Every row gives one point. The window is the flat piece filled in between its corners: a triangle in 3 columns, a solid with four corners in 4, and so on. A path goes straight from each point to the next, and from the last back to the first. After which points does the path pass through the window?

Window (4 x 4)
[[-0.20  0.36  0.75 -0.18]
 [-0.02 -0.52 -0.21 -0.07]
 [ 0.35  0.26 -0.03  0.33]
 [ 0.52 -0.56 -0.31 -0.67]]
Path:
(1): [-0.10  0.27  0.20 -0.23]
(2): [ 0.03 -0.32  0.39  0.49]
(3): [ 0.15 -0.21  0.63  0.14]
(4): [-0.03  0.26 -0.75  0.29]
(5): [ 0.01  0.14 -0.14 -0.09]
(6): [ 0.49 -0.14  0.04  0.44]
(7): [ 0.33 -0.57 -0.05 -0.32]
(8): [ 0.41 -0.19 -0.85 -0.96]
Through the window after points: 5, 7

Window (6 x 6)
[[ 0.07 -0.04 -0.44  0.24 -0.60 -0.48]
 [-0.24 -0.05 -0.01  0.03  0.17  0.59]
 [ 0.18  0.27  0.36  0.30  0.01 -0.20]
 [ 0.56  0.72 -0.24 -0.42  0.00 -0.42]
 [-0.28 -0.46 -0.85 -0.09 -0.06 -0.56]
 [ 0.57 -0.02  0.31  0.25  0.12  0.07]]
Path:
(1): [-0.46 -0.86  0.26 -0.23  0.18  0.18]
(2): [ 0.30 -0.14  0.25 -0.05 -0.06 -0.12]
(3): [ 0.04  0.71 -0.21  0.70 -0.05 -0.20]
(4): [-0.29  0.15 -0.54  0.53  0.10 -0.31]
(5): [ 0.46 -0.13  0.38 -0.20 -0.16  0.02]
(6): [-0.02 -0.52 -0.43 -0.25 -0.05 -0.56]
(7): [-0.51  0.18 -0.98  0.39 -0.03  0.02]
(8): [ 0.09  0.19 -0.60  0.15  0.24  0.13]
(9): [ 0.20  0.22 -0.06 -0.35 -0.82 -1.05]
(10): [-0.22 -0.40 -0.18 -0.10 -0.23 -0.37]
(11): [ 0.03  0.03 -0.94  0.06  0.04 -0.37]
(12): [ 0.58  0.92 -0.71  0.14 -0.14 -0.01]
Through the window after points: 2, 4, 6, 10

Window (8 x 8)
[[-0.37  0.35 -0.43  0.35 -0.37 -0.01  0.54  0.09]
 [-0.95  0.40 -0.20  0.55 -0.16 -0.37  0.14  0.36]
 [ 0.21 -0.60 -0.33  0.03  0.40  0.02 -0.62  0.11]
 [ 0.36 -0.55  0.55  0.05  0.50 -0.61 -0.18  0.31]
 [-0.89  0.51 -0.39  0.24  0.04 -0.28  0.48 -0.36]
 [ 0.41  0.01  0.04  0.41  0.24 -0.28 -0.70 -0.04]
 [-0.69  0.76 -0.08  0.13  0.10  0.11  0.24  0.25]
 [ 0.10 -0.21 -0.36 -0.47 -0.31 -0.24 -0.59 -0.14]]
Path:
(1): [-0.55  0.30  0.52 -0.34 -0.29  0.17 -0.17 -0.32]
(2): [ 0.44 -0.12 -0.89  0.82  0.32 -0.67 -0.35  0.36]
(3): [-0.01  0.29 -0.73  0.42  0.34 -0.54  0.07  0.57]
(4): [-0.50 -0.17  0.42 -0.19  0.04  0.00 -0.36 -0.53]
(5): [-0.47  0.00  0.08  0.65  0.13 -0.21 -0.03 -0.20]
(6): [ 0.16  0.32 -0.55 -0.16  0.18 -0.20 -0.11  0.45]
(7): [-0.16 -0.16 -0.55  0.17  0.08 -0.27 -0.23  0.32]
(8): [-0.47 -0.05  0.64  0.28  0.41  0.24 -0.32 -0.40]
Through the window after points: 1, 7

Window (9 x 9)
[[-0.02  0.36  0.59  0.66 -0.16  0.05  0.34 -0.57 -0.09]
 [ 0.30 -0.78 -0.69  0.61 -0.05  0.05  0.40 -0.65 -0.27]
 [ 0.12  0.06 -0.43 -0.02  0.19 -0.16 -0.17 -0.12 -0.40]
 [-0.29 -0.81 -0.40  0.21  1.31  0.23  0.18 -0.17  0.90]
 [ 0.18 -0.35 -0.13 -0.06 -0.22  0.37 -0.22  0.27 -0.28]
 [ 0.61 -0.18 -0.11 -0.15  0.13  0.19  0.25 -0.25 -0.73]
 [ 0.07  0.78  0.50  0.78  0.33  0.45  0.41  0.07  0.48]
 [ 0.12  0.23 -0.22 -0.63 -0.49 -0.28 -0.04  0.35  0.50]
 [ 0.14  0.06 -0.41 -0.36 -0.13  0.41 -0.04 -0.27 -0.33]]
Path:
(1): [ 0.73 -0.16 -0.02  0.07  0.08  0.23 -0.31 -0.29  0.02]
(2): [ 0.25  0.13 -0.46  0.36  0.08  0.12 -0.43 -0.37 -0.02]
(3): [-0.01 -0.62  0.13 -0.56 -0.24  0.56  0.95  0.23 -0.45]
(4): [-0.13 -0.44 -0.11 -0.52  0.06  0.10  0.80  0.10 -0.04]
(5): [ 0.39  0.56 -0.30  0.14 -0.31 -0.15 -0.82  0.08  0.19]
(6): [ 0.26  0.02 -0.08 -0.01  0.02  0.16 -0.15  0.06  0.24]
(7): [-0.83 -0.10 -0.39  0.36  0.45 -0.09  0.75 -0.30 -0.08]
(8): [-0.03  0.16 -0.18  0.20 -0.31  0.07  0.66 -0.16 -0.75]
Through the window after points: 2, 4

Window (11 x 11)
[[ 0.24  0.00  0.25 -0.03 -0.15 -0.40 -0.89 -0.12  0.15 -0.68 -0.10]
 [-0.13  0.07  0.16 -0.11 -0.63 -0.53 -0.11 -0.62  0.22 -0.11 -0.49]
 [ 0.15 -0.53  0.11 -0.22 -0.55 -1.11 -0.10  0.73  0.41 -0.05 -0.01]
 [ 0.17 -0.73 -0.19 -0.53 -0.05 -0.62 -0.57 -0.69 -0.24 -0.08  0.65]
 [-0.09  0.41 -0.12  0.58 -0.22  0.13 -0.07 -0.05 -0.67  1.08 -0.07]
 [ 0.26  0.40  0.07 -0.52  0.07  0.01  0.81  0.55  0.39 -0.28  0.96]
 [-0.61  0.04 -0.16 -0.29  0.20  0.33  0.14  0.82 -0.12  0.43 -0.39]
 [ 0.14 -0.32  0.60 -0.56  0.21 -0.52  0.10  0.63 -0.49  0.23 -0.10]
 [-0.04 -1.03  0.52  0.02 -0.27 -0.47 -0.10 -0.12  0.12 -0.07 -0.01]
 [-0.73  0.06  0.17 -0.08  0.84 -0.32  0.15  0.37 -0.35 -0.12  0.02]
 [-0.23  0.27  0.55 -0.52  0.89 -0.07  0.18  0.81  0.00  0.94  0.61]]
Path:
(1): [-0.47  0.03  0.64 -0.51 -0.38 -0.55  0.17  0.39 -0.18  0.28 -0.01]
(2): [ 0.12 -0.24 -0.30 -0.01  0.09 -0.17 -0.27  0.38  0.25 -0.12 -0.13]
(3): [-0.07 -0.01 -0.03 -0.10  0.37 -0.11  0.17  0.44  0.03  0.33 -0.20]
(4): [-0.60  0.34  0.57 -0.13 -0.34 -0.13  0.00  0.60 -0.51  0.34  0.30]
(5): [-0.31 -0.12  0.19  0.01 -0.20 -0.56 -0.25  0.45 -0.15  0.02  0.36]
(6): [ 0.39 -0.32  0.05 -0.23  0.14 -0.18 -0.13  0.11  0.03  0.28 -0.19]
(7): [ 0.43  0.12 -0.63 -0.20  0.43 -0.13 -0.07  0.20  0.45  0.83 -0.40]
(8): [-0.43 -0.34  0.55 -0.37 -0.28 -0.69 -0.06  0.43 -0.38 -0.43  0.49]
(9): [-0.47  0.52  0.39 -0.65 -0.20  0.31 -0.78  0.26 -0.69 -0.17 -0.05]
(10): [ 0.22 -0.48 -0.02  0.35  0.19 -0.90  0.17 -0.08  0.55 -0.13 -0.04]
(11): [ 0.08  0.25  0.01  0.16  0.76 -0.08  0.52 -0.27 -0.07  0.01 -0.53]
(12): [-0.18 -0.10  0.30 -0.19 -0.30 -0.41 -0.12  0.41  0.00  0.12  0.09]
(13): [-0.15 -0.01  0.43 -0.75 -0.74 -0.13 -0.13  1.07 -0.31  0.33  0.18]
(14): [ 0.15 -0.23  0.21 -0.02  0.44 -0.58  0.02 -0.38 -0.06 -0.07 -0.12]
(15): [ 0.27 -0.44 -0.23 -0.28  0.49 -0.36  0.05 -0.08  0.13  0.15  0.44]
(16): [-0.24  0.34  0.40 -0.21 -0.60 -0.18 -0.24  0.12 -0.41  0.10  0.32]
Through the window after points: 1, 9, 13, 15

Window (12 x 12)
[[ 0.27  0.62  0.09 -0.28 -0.13 -0.06 -0.30  0.04  0.24  0.06  0.29  1.03]
 [ 0.48 -0.08 -0.10 -0.02 -0.61 -0.24 -0.48 -0.21  0.09 -0.80  0.24 -0.06]
 [ 0.24  0.13  0.57 -0.06 -0.20 -0.41 -0.91  0.48  0.12  0.25  0.35  0.53]
 [ 0.41 -0.17 -0.14 -0.10  0.27 -0.41 -0.54  0.01  0.33  0.43 -0.15  0.79]
 [-0.16 -0.07 -0.13 -0.22 -0.74 -0.03 -0.85  0.05  0.77 -0.07  0.45  0.36]
 [-0.59  0.24 -0.19  0.06  0.78 -0.79  0.57  0.18  0.01 -0.12  0.18 -0.45]
 [ 0.56 -0.03 -0.14  0.25 -1.13 -0.39  0.07  0.09  0.40 -0.06  0.44 -0.02]
 [-0.47  0.37 -1.00  0.59 -0.67 -0.78  0.24  0.42 -1.07  0.05 -0.34 -0.49]
 [-0.19  0.32  0.32 -0.58  0.40 -0.01  0.12  0.20  0.00  0.57 -0.44 -0.01]
 [-0.57 -0.28 -0.24 -0.01  0.70 -0.13  0.94 -0.20 -0.76  0.19  0.49 -0.42]
 [-0.02  0.51 -0.30  0.36  0.81  0.29  0.31 -0.02 -0.29  0.53  0.15 -0.39]
 [ 0.27 -0.06 -0.12 -0.58  0.06 -0.06 -0.40  0.89  0.40 -0.07  0.29  0.41]]
Path:
(1): [-0.24 -0.11  0.10  0.08  0.24 -0.24  0.07  0.12  0.10  0.08 -0.36  0.42]
(2): [-0.01  0.30 -0.15 -0.39  0.25 -0.16 -0.13  0.18 -0.29  0.26  0.30 -0.13]
(3): [ 0.41 -0.02 -0.22 -1.25 -0.67 -0.55 -0.53 -0.11 -0.25  0.19  0.62  0.44]
(4): [-0.08  0.09  0.23  0.33  0.43  0.07  0.06  0.20  0.44  0.10  0.04  0.20]
(5): [-0.14  0.49  0.11  0.44  0.35  0.01  0.14  0.13 -0.29 -0.08 -0.24  0.58]
(6): [-0.02  0.01 -0.24 -0.22 -0.14 -0.41 -0.09 -0.07  0.14  0.23  0.43 -0.11]
(7): [-0.14  0.34 -0.48 -0.43 -0.38 -0.20 -0.50 -0.13  0.36  0.03  0.45 -0.30]
(8): [-0.13 -0.34  0.22  0.27 -0.10 -0.25 -0.12  0.54  0.25 -0.07  0.08  0.71]
Through the window after points: 7
